Each row is a point. The last column is the point's height on a tilted bowl or saddle (a function of degree 2), plus a little noise. Count its main directions that bend up, bend down and stay straight.
In the rows, 128 means zero.

Points (18 x 4)
[[ 92 113 157 107]
 [152 125  96 104]
 [140  82  76  78]
 [ 91 146 141 117]
 [118 112 130 115]
 [144 122 138 114]
 [126  51 159  69]
 [ 56 145 154  91]
 [101 141 110 116]
 [120 199 141 136]
 [140 167 119 130]
 [139 133 134 122]
 [124 123  93 108]
 [127 129  82 102]
 [171 109  53  53]
 [118 140 115 121]
 [127 168  92 116]
 [100 104 139 110]]
Directions: 0 up, 2 down, 1 straight

Points (21 x 5)
[[102 126  99 100 134]
 [148 166  93 131 173]
 [114  93 120 174 131]
 [150  91  36 123 177]
 [119 110 109 145 131]
 [187 134 109 109 176]
 [162 135 135 113 158]
 [110 108 112 131 129]
 [ 81 107 116 134 135]
 [124 132  91 123 140]
 [ 80  85 119 136 137]
 [107 171 129 150 172]
 [171  88 100 157 152]
 [132 132  92 108 141]
 [156 154 162  71 200]
 [124 122 180 150 142]
 [ 89 144 110 133 146]
 [ 87 168 130 148 174]
 [151  85 178 156 135]
 [149 132 135 164 143]
 [105 105 106  45 148]]
Directions: 3 up, 0 down, 1 straight

Points (47 x 7)
[[148  96 197 176 156 145  91]
 [109 120 174 120 131 132  98]
 [ 93 116 111 110 114 140 127]
 [ 81 160 200  63 133 128  61]
 [153 158 128 130 130 166 122]
 [136 127 114 159 166 124 115]
 [161 118 131  99 128  95 126]
 [132  89  68 129 142 145 131]
 [ 92 115 128 108 163 146 142]
 [152 100 104  79 118 102 123]
 [ 79 129 128 147 166 152 138]
 [158 119 174  86 143 151 145]
 [116 103 117 140 115 138 125]
 [121 110 136 166 121 155 126]
 [112 108 173  99 172 182 151]
 [ 95 144 146 132 139 133 106]
 [ 49 147 167 149 147 136  82]
 [141 178  86 104 119 113  93]
 [123 133 120 100 141  76  98]
 [ 82 206  84 128 152 147  74]
 [ 85 146 129 104 123 115  97]
 [157 170 162  58 133 183 159]
 [ 97 129 112 122 168 116 116]
 [113 118 129 128 158 177 150]
 [141 116 189 109  67 151  78]
 [112 129 123 133 185 110 109]
 [101  67 135 166 156 140 125]
 [125  65 148  94 152  85  87]
 [164 129 155 110 134 192 134]
 [161 143 109 146 125 117 115]
 [139 130 104 113 141 112 116]
 [ 50  94  98 113  79 144 153]
 [142  89 149 142 124 153 112]
 [164 155 138 158 186 145 130]
 [158 148 159 119 157 162 144]
 [109 145 111  97 137 151 129]
 [153  96 123 171 144 129 111]
 [150  74  83  21 180 159 238]
 [149 123  75 148 145 101  95]
 [157  86 183 133 175  85  84]
 [128 128 173 132 121 118 102]
 [168 154 118 135 110 121 119]
 [123 192 134 155 130 132  96]
 [141 171 118 126 174 154 131]
 [116 155 173  74 140  85  98]
 [118 122 128 129 150 108 110]
 [110 130 116 168 106 156 132]]
Directions: 2 up, 3 down, 1 straight

Points (76 x 9)
[[160 181 106 121 127 121 147 121  95]
 [152 109 137 129 163 162 206 182  93]
 [132 115 136 100  82  96 122 160 108]
 [119 164 109 122 149  94 192 101 117]
 [110 173 114 132 129 109 131  94 123]
 [120 114 111 142 104 141 143 141 139]
 [ 65 142 137 131 134 121 118 146 105]
 [131 104 180 159 145 144 103 181  92]
 [116 132 125  92 117 178  97 149 114]
 [144  97 134 114 140 141 180 138 131]
 [142 157 134 156 184 117 167 132  96]
 [117 116 105 114  80 154 114 162 112]
 [163 158 148  83 142 105 120 134 101]
 [128 133 130 123 201 103 144 123  91]
 [129 133  61 148 139 152 133 105 126]
 [ 79 116 136 126 152 126 171 151 115]
 [140 105 120 158 103  98 102 168 119]
 [152 141 104 142  99 180  78 115 113]
 [131 109 114 104  89 104  76 176  84]
 [118  70 163 113  55 136 136 101 128]
 [136  98 134  91 153 166  38 167  70]
 [127 135 162 142 125 110 151 136 121]
 [143 149  60 106 156 141 110 129  87]
 [164 110 120 147 159 155 141 139 126]
 [ 84 111 172 131 110  84 113 123 107]
 [150  78 143 171 143 153 111 121 117]
 [160 144 156 141  79 154 123 125 115]
 [145 134 128 165 118 151 103 150 118]
 [ 73 164 154 108 159 152 103 134 112]
 [102 155 167 132 150 102 122 160  81]
 [148 145 133 194 117 136 155 115 122]
 [131  95  90  82 124 144 100  95 121]
 [142  78 119 123 127 100 103 152 118]
 [102 132  93 187 137 115 162 104 139]
 [144  92 104 120  93  95  83 120 112]
 [147 137 137 126 133 130 141 187  98]
 [129 175 117 134 103 124 148 166  91]
 [123 116 105 157 148 116 177  92 139]
 [154 173 160 167 116 135 171  83 120]
 [116 127 152 153 111 110  82 177  85]
 [100 119 110 106 106 172 112 122 131]
 [139 119 131 131 156 103 172 150 118]
 [121 145 206 136 139  48 108 148  47]
 [ 45  71 116  86 150 116 148 157  72]
 [150 105 122 102 146 126  75 166  92]
 [ 66 104 103 119  72 137 135 116 139]
 [113 128 137 187 152  97  82  85  86]
 [126 159 111 110 150 119 101 146  91]
 [125 120 146 129 174 129 104 110 118]
 [116 151 100 105 166 204  94 143 110]
 [175 137 150 108  80 148 148 128 115]
 [160 108  80 135 149 147 132 114 124]
 [111 120 162 154 125 139 141 132 128]
 [190 152 113 127 104 151 112 109 109]
 [151 148 158 137 143 192 161 119 137]
 [146 137 109  86 115 153 141  81 151]
 [204 178 120 105  60 129  99 142  31]
 [143 120 142 126  61 140 159 132 123]
 [150 150 137 150  79 164 202 124 108]
 [118  94 138 129 181 121 116 151  96]
 [181 145 108 144 135 160  90 112 111]
 [184  84 124 146 168  62 137 106 112]
 [161 118 133 186 158 108 109 105 106]
 [146  96 101 159 120 152 176  89 141]
 [ 77  83 137 125 171  69  87  96  60]
 [ 92 103 126 149  85 149 142  77 149]
 [131 206  86 116  87 144 129 162  52]
 [189  62 147  78 113 137  66  61 133]
 [110 126 107 161 104  72 110  85 120]
 [160 173 170 111 108 144 102 154  89]
 [140 115 108 182 144 134 155  70 130]
 [152 159  92 130 145 142  91 125 100]
 [107 124  70 192 112 147 205 108 153]
 [109 169 121 100 156 130 132 138 103]
 [ 98 103  97 168  73 153 157 154 145]
 [ 77 148 139 163 196 145  70  85  84]]
Directions: 1 up, 5 down, 2 straight

Points (61 x 9)
[[122  79  82 152 106  79 123 148  93]
 [118 162  82  40 101 109 102 143  95]
 [132 102 171 101 130 142  88 108 105]
 [111 149  56 120 168  96  95  83  84]
 [141 122 135  76 145 141 188 175 130]
 [119 132 145 137 181 192 105 187 108]
 [113 134 113 149  99 174 136 104  87]
 [152 162 159 101 142 142 123  80 114]
 [138 178 164  98 180 117 135 145 133]
 [ 78  79 123 138  91 151 133 103  69]
 [ 80 125 109 166 161 161  90  98  88]
 [124  81 150 158 145 156  75 106  93]
 [110 125 110 162 111 159 147 119  96]
 [143 179 182 177 116 138 138 101 120]
 [110 131 104 166  96 139  91 146  92]
 [173 154 147 102 158 140 110 148 133]
 [141 193 138  67 117 134 146 143 112]
 [148 114 134 124 146 200  75 121  90]
 [ 59  82 115 145 133 145 150 153  81]
 [157 170 132  71 109 146 157 128 111]
 [107 128 176 151 144 160 136 183 107]
 [135 160 131  74 127  94 158  84 104]
 [144 150 126  93 142 134 120 159 129]
 [ 98 109 145 102  76 169 130 108  76]
 [135 112  99 143 110 159 174 125  98]
 [102 170 158 188  84 113 127  86  95]
 [101  96 110  94  76  89 157 153  95]
 [109 127 147 163 154 116 135 157 121]
 [120 119 125 161 112 149 178  60  86]
 [137 162 113 155 104 182 144  78  89]
 [109 116 130 136 144 168  98 145 104]
 [101 109 161 131 158  90  98 133 112]
 [122 157 117 163 115  76 177 173 106]
 [142 129 151  86  94 151 145  86  94]
 [112 110 134 140 136 143 186 101 103]
 [129 142 119 140 144 120  78 110 112]
 [171 136  40 119 158 112 135 163 116]
 [137 143 126  49 155 163 145 137 114]
 [130 159 106 114 147 135 122  96 112]
 [ 61 142 120 134 102 102 150 160  88]
 [115 126 116 130 153 163 111 150 113]
 [126 115 179 106 153  97 172 135 120]
 [140  84 137 184  85 151  82 177  82]
 [171  74 137 124 133 144 169 161 114]
 [126 130  94 105 136 149 123  97 100]
 [133 144 161 121 113 128 122  90 112]
 [124 130 158 117 129 111 140  98 116]
 [114 233 161 100 157 197  91 110  78]
 [ 80  96 186 106 142 142 100 169  90]
 [ 98 126 136 112 117  68 116 169 110]
 [ 98 172 108 137 114 166 117 133  93]
 [108 124 121 140 131 121  78 149 107]
 [ 92 194  96 151  71  87 126 102  66]
 [ 71  77 120 117 130 145 107 125  82]
 [155 148 120 135 123 101 165 181 128]
 [182 101 140 132 102 162 160 123 104]
 [163 146 136 129 157 153 120  87 119]
 [116 148 137  86 108  96 127 109 107]
 [146 106 151 138  71 163 127 164  94]
 [142 135 138 157  87 167 122 103  97]
 [118 201  88 106 132 143 132 122  99]]
Directions: 0 up, 6 down, 2 straight

Points (70 x 9)
[[157 137 119 106 142 130  83 123 123]
 [ 86 131 116 142 150 119  95 169 115]
 [111 183 107 140  84 119 166  96 105]
 [103  82 136 111 105  87 131 136 129]
 [113 162  81 139 112 158 123 136 114]
 [171  98  88 144 135 122 150 121 114]
 [ 93 116 119  95  78 136 126 106 144]
 [140  78 163 161 152  81 129  98  95]
 [136 150 132 135 109  99 135 159 108]
 [134  87  86 133 145 134 132  83 133]
 [136 116 132 137 138 148 136  62 124]
 [127 136 136 117  75 124  95 112 127]
 [129 179 134 101 121 123 147 132 111]
 [104 136 132 123  71 102 154 148 113]
 [101 136 161 147 174 153 117 178  81]
 [ 95  89 116 141  74  73 134 125 121]
 [111 177 156  98 115 116 132  66 117]
 [177 108  82 212 137  95 146 136  62]
 [194 127  67  90 131 136 160  91 103]
 [132 145 101  63 174  93 100 102 114]
 [160 175  91  96 125 108  97 146  91]
 [173 134 166 146 137 141 175 157  76]
 [116 152 111 151  82 141  78 170  90]
 [154 158  90 133 126 120  90 129 106]
 [140  62 141 107 107 113 102 137 108]
 [146 145 164 118  82 153  69 135 120]
 [151 131  77 124  69 124 139 103 101]
 [182 121 179 108 127 135 138 177  73]
 [110 128 163 152 141 148 123 184  82]
 [ 66 143  83 131  82 125  89  95 144]
 [115 129 107 160 115 136 139  79 124]
 [114 167 117 105 131 114 129 185  95]
 [129  92 141 213 158 114  85 129  63]
 [109 102  98 140 121 152  82 105 136]
 [ 97 198 117 108 139 114 147 138 108]
 [113 167 106  98 141 148 158 142 118]
 [116 110 127 202  76 212 122 113  72]
 [123 132 153 107 105 158  72 131 138]
 [113 127  94 121 120  86 152 105 139]
 [109 112  85 152  95 137 149 159 102]
 [104 149 120 145 130 140 115 103 136]
 [100 151 111 168 152 146 219  63  89]
 [169 189 155 156 143 110 128 127  87]
 [178 129  84 108 217 181  94  82  94]
 [110 114 182 150 103 130 154 118 103]
 [127 127  89 184 178 134 154 119  93]
 [127 150 152 152 129 141  50 139 119]
 [136 143 123 145 142  88 117 170 103]
 [117  99 121 129 134 102 117 107 139]
 [126 126 164 108 102 133 151 120 119]
 [152 156  76 127 171  97 156 116 105]
 [ 60 171 120 103 121 159 126 118 152]
 [106 117 119 134 120 154  91 131 137]
 [135 109 186  95 121 147 135 146 103]
 [115 173 111 190 133 125 101 152  79]
 [101 115 109 150 143  91 117 136 129]
 [158 159  98  88 104 111 109 154  96]
 [143 148 120 139  84  74 137 129 109]
 [123 129 160  54 103 153  89 107 131]
 [ 62 112 164 121 158 136 152 100 133]
 [ 65 141 166 125 147 137 140 203  70]
 [ 83 106 119 167  54 107 127 126 102]
 [156 156 147 119  88 165 142 214  37]
 [112 107 128 147 143 143 147 133 122]
 [140  98  36 122 137 128 115 126 114]
 [ 97  99 132 178 104 162 117 130 104]
 [ 99 126 133 143  77 155 119 116 128]
 [104 119 111 157 157 117 100 114 126]
 [137  63  48 119 110 102  90 140  92]
 [ 83 135 128 175 147 116  89 193  74]]
Directions: 0 up, 5 down, 3 straight

Points (72 x 9)
[[125 139 138 141 128 117 162 163 115]
 [109 128 143 170 100 115 151 114  96]
 [ 87 126 170 136 117 143 149 109 126]
 [ 81 126 104  94 150 124 150 152 108]
 [114  91 147  85 117 115 149  49 158]
 [128 144 141  76 143  74 136 162 149]
 [126 167  95 121 124  64 151  77 151]
 [133 108  68  75 115  83 127 116 131]
 [162  83 107 131  94 160 100 113 163]
 [105 205 170 124  65 122 141 100 156]
 [125 156 103 100 131 158 118 166 153]
 [179  58 144 146  93 110  76 203 205]
 [110 146  58 152 108 125 181 148 119]
 [127  57 120 157 133  69 120 109 122]
 [137 161 120 185 186 113 147 118 143]
 [131  89 107 178 137 136  84 116 131]
 [120 175  90 112 175 132 151 109 158]
 [168 149 152 123 141 172  99  98 167]
 [180 162 183 172 153 125  92 122 142]
 [127 119 114 103 131 142 124  87 141]
 [105 135 149  86 113 133 132 107 139]
 [115 145  97 124 130 139  80 162 164]
 [ 57 120 125  95 137 120 107 156 129]
 [ 99 109 138 144 126 119 147 110 111]
 [127  89 121 145 103 116 101 121 131]
 [154 172 178 100 149 155 104 145 193]
 [133 126  91 105 116 140  85 143 160]
 [161 124  98 127 161 103  69  97 176]
 [ 93 117  97 162  90 158 175  99 103]
 [115 137 135 172 140  78 104 147 129]
 [118 118 130 107 141  97 236 130  63]
 [166 171 217 119 105 127 141  99 179]
 [ 64 138  92 144 135  73 144 175 134]
 [125 164 135 119 121 161 162 104 134]
 [ 83 115 139 131 136 171 166 128 119]
 [134 140 155 133 145  49 135  94 141]
 [103 192  77  56 141 172 163 147 127]
 [138  84 168 115 152 112 147 135 143]
 [117 111  96 113  94 156  86 142 154]
 [133 112 120 160 147  92 121 142 129]
 [150  78 133 101 125 161  99 118 169]
 [101 127 106  86 154 109 159  62 129]
 [152 132 105 133 115  91 121 114 148]
 [119 126 128 120 106 184 170 113 112]
 [137 152 152 112 103 145 129 157 149]
 [170 174  72 121 149  86 158  84 200]
 [ 61 132 136 129 123 162 127 103 128]
 [155  88 113  86 109 153 101 108 172]
 [116 140 170 112 113 171 118 206 172]
 [197 122 111 130 117 117 179  60 175]
 [122 158 120  95  77 151 158 109 143]
 [101  90 133 139 163 181 160 150 120]
 [ 78  54 113 151  82 142 112  68 130]
 [123 184 124 127  98 151 107 131 154]
 [107 119 170  90 139 142 117 117 157]
 [171 183 100 157 161 105 148 109 177]
 [142 159 152 123 147 128 122 135 158]
 [116 144 117 159 102 182 147 175 117]
 [158 136 111 126 108 159 124 101 149]
 [142 134 136 138 125 111 153  90 129]
 [154 142 127 102 152 100  99  96 172]
 [128 156 135 136  92 116 153  96 128]
 [129 104 122  58 115 163 143 145 127]
 [120  77 148  89 127 129 120 159 148]
 [124 164 175 116 115 186 102  91 152]
 [144 177 153 126 131  98 113 155 173]
 [112 117  78 117 157 105 151 165 112]
 [160 122 117  97 103 142 149 157 135]
 [ 81 161 160 123 188 155 122  96 178]
 [178 107 149 128 116 121  71 164 186]
 [ 84 114 125 157 157  86 124  65 108]
 [139  95 134 110 104 176 168 173  99]]
Directions: 5 up, 2 down, 1 straight

Points (68 x 9)
[[116 147 121 132 149 146 140  66 135]
 [100  97  76 116 100 127 171  97 132]
 [ 77 145 135 116 115 181 130 108 148]
 [193 144 120 119 165 100 154 129 174]
 [149 134 142 179 126 180 178 191 164]
 [102 126 153  91 135 148 123 132 153]
 [108  89 135 144 147  92  98 130 115]
 [110 161  88 174 127 129  84 149 132]
 [101 160 132 152  84 134 130 161 123]
 [116 101 135 123 156  84 127 105 117]
 [142 123 177 104 104 108 171 139 174]
 [162 104  74 101  89 103 113  99 118]
 [118  91  82 117 156 122 160 125  98]
 [ 99 119 139  82 103 138 159 165 158]
 [140  87 159 141 147 147 134 122 159]
 [101 115  82 169 160  86 167 127  67]
 [107 157 160 115  96 130 168  97 129]
 [125 123 149 136 150  98  85 114 137]
 [152  38  85 110 118 131 194 160 173]
 [134 149 117 113 114 191 108 169 203]
 [122 143 120 141 140 120 174 148 115]
 [ 80 100 119 137 135 129 124  76 116]
 [ 75 101 186 166 138 139 168 150 129]
 [162 134 120 180 128 138  97 143 153]
 [114 137 150 122 159 101  74 104 136]
 [141 117  75  87 141 111  99 112 116]
 [ 95 134 110 113  69 166 131 156 152]
 [161 187  82 122 122 131 157 124 143]
 [130  67  81 127 181  80 149 174  77]
 [ 99 132 171 130 100 111 186 155 140]
 [143 124  87 144  86 141  73 195 179]
 [151 108  81  82 160 132 117 109 131]
 [143 132 141 158 161 161 168 136 135]
 [123  99 115 175 137 186 136 130 125]
 [168 128 108  78 132 129 127 132 161]
 [105  81 143 148 161  82 128 151 108]
 [138 130 193 180 181  96  92  97 169]
 [153 146 119 148 166 170 146 141 147]
 [105 123 123 159 127 130 132 171 115]
 [152 128 104 141 144  94 114 134 117]
 [143  45 132 139 156 163 122 141 140]
 [177  72 104 103 111 115 137 146 164]
 [ 66 141 162 131 129 104 147 207 147]
 [164 115  65 158 112  56  96 191 118]
 [ 86 136 176 183 134  62 193 108 131]
 [ 86 157  93 114  76 177 130 109 147]
 [154 106 125 130  80 122 144  91 154]
 [183 132 118 106 159 177 144 129 205]
 [137  94 150 162 129 112 111 102 147]
 [ 76 161 155 109 117 127  48 125 151]
 [121 105  88 105 122 156 114 104 140]
 [121 129 140 126 163 125  97 120 129]
 [161 119 131 160 134 139 107 143 154]
 [128 146 156 158 175 173 122 140 142]
 [125 168  90 148 135 105 165 148 107]
 [105 163 126 140  97 167 109 112 150]
 [136  97 113 155 122 149 177 153 130]
 [136 157 155 114 121  78  92 167 154]
 [ 99 147  77  90 110 153 164 137 134]
 [224 114 114  90 112 132  58 129 230]
 [ 71 155  70  77 148 130 136 145 120]
 [124 133 115 133 164 131 106 158 121]
 [148  93 131 133  84 120 122  86 163]
 [ 99 134 125 114  99  62 105  96  98]
 [132 165 145 122 118 163 102 114 171]
 [143  64 145 126 169 160 115 177 160]
 [130 123  79 147 137  89 107 108  98]
 [138 169 158 181 126 120 133 101 149]]
Directions: 5 up, 1 down, 2 straight

Points (64 x 9)
[[192 133 159 123 124 166 167 157 124]
 [128 185 145 162 127 127  97 179  92]
 [117 102 121 104 120 185  93 111 154]
 [131 193 131 135 150 118 123 130  98]
 [133 139 150  77 170 127 111 134  96]
 [ 95 119 112 147 127 135  99 110 147]
 [ 98 174 102 111 185 168 153 116  56]
 [120 158 137 139 118 103 170 140 102]
 [125 149  95 218 127 133 111 199  63]
 [ 84  69 153 117 115 124  83 150 109]
 [141 165 141  96 173 144 120 108 110]
 [100 142 126 136 172 157 168  73 102]
 [ 94 109 104 135  86 106 144 140 122]
 [152 126 137 185  93 175 162 118 164]
 [116  77 149 103 148 162 101 127 136]
 [ 98 109 156 145 135 114 113 121 130]
 [125 166 166 111 145 149 162 119 107]
 [111 139  97 114 111 127 169 119 116]
 [ 92 149  95 119 130 121 132 163  90]
 [205 136 148 134 134 101 145 141  99]
 [154 106 162 114 129 172 140 161 125]
 [116 185  66 167  85  88 119 102 114]
 [ 95 210 157 141 137 137 131 186  77]
 [144 144  73 119  73 127 124 114 143]
 [122  59 154 165 131 184 206 157 139]
 [147  71 175 157 109 144 145 152 139]
 [114 172  81 140  50  43 124 176  50]
 [189  85 128 132 155 115 156  84 138]
 [149 174 176 157  88 118 127 103 142]
 [116 155 155 151 124 106 196 173  81]
 [204 152 117 170 108 122 126  64 150]
 [150 100 123  95 117 107 145 144 100]
 [ 88 149  90  93 109 157 105  98 138]
 [157 135 144  77 112 129 104 124 127]
 [ 81 155 127 157 134  74 119 161  75]
 [190  73 121 116 132 105 129 188  49]
 [ 88 114 115 136 129 123 101 141 123]
 [149 147 118  91 159 132 138 124 102]
 [130 154 141 117  71 148 102 147 130]
 [ 96 134 133 145 119 116  90 126 129]
 [162 165 153 140 153 120 110 137 111]
 [123 115 108 113 170 147 125  94 130]
 [142 128 185 128 118 133 103 105 146]
 [115 113 111 127 162 119 122 140 104]
 [ 95 136 109 177 174 135 154 144  87]
 [159 146  75 116 105 122 107 149 102]
 [112 167 111  62 131 144 112 117 105]
 [112 127 151 148 168 112  96 143 108]
 [161 138 186 118 124  99 147 164  96]
 [140 117 154 127 171 143 108 149 117]
 [130 163 130 123  77 134 118 153 125]
 [160 180 136 128 103 115 186 121 118]
 [172 186 185 169 120  91 176 128 104]
 [134 122 119 121 175 113 163  57 111]
 [113 132 120 103 142  78  94  79 115]
 [132 106 208 170 126 170 152 121 160]
 [148 127 111 202 156 143 191 117 109]
 [115 161 120 167 129  81 127 101 107]
 [185 138 128 110 136 125 136 109 131]
 [106 149 130  82 138  76 144 107  75]
 [121 112 173 136 131 119 135  73 150]
 [159 120 117 166 182 110 150  94 108]
 [113 177 130  72 134 154 128 171  76]
 [ 91 119 162  88  66 116 135 122 117]]
Directions: 0 up, 4 down, 4 straight
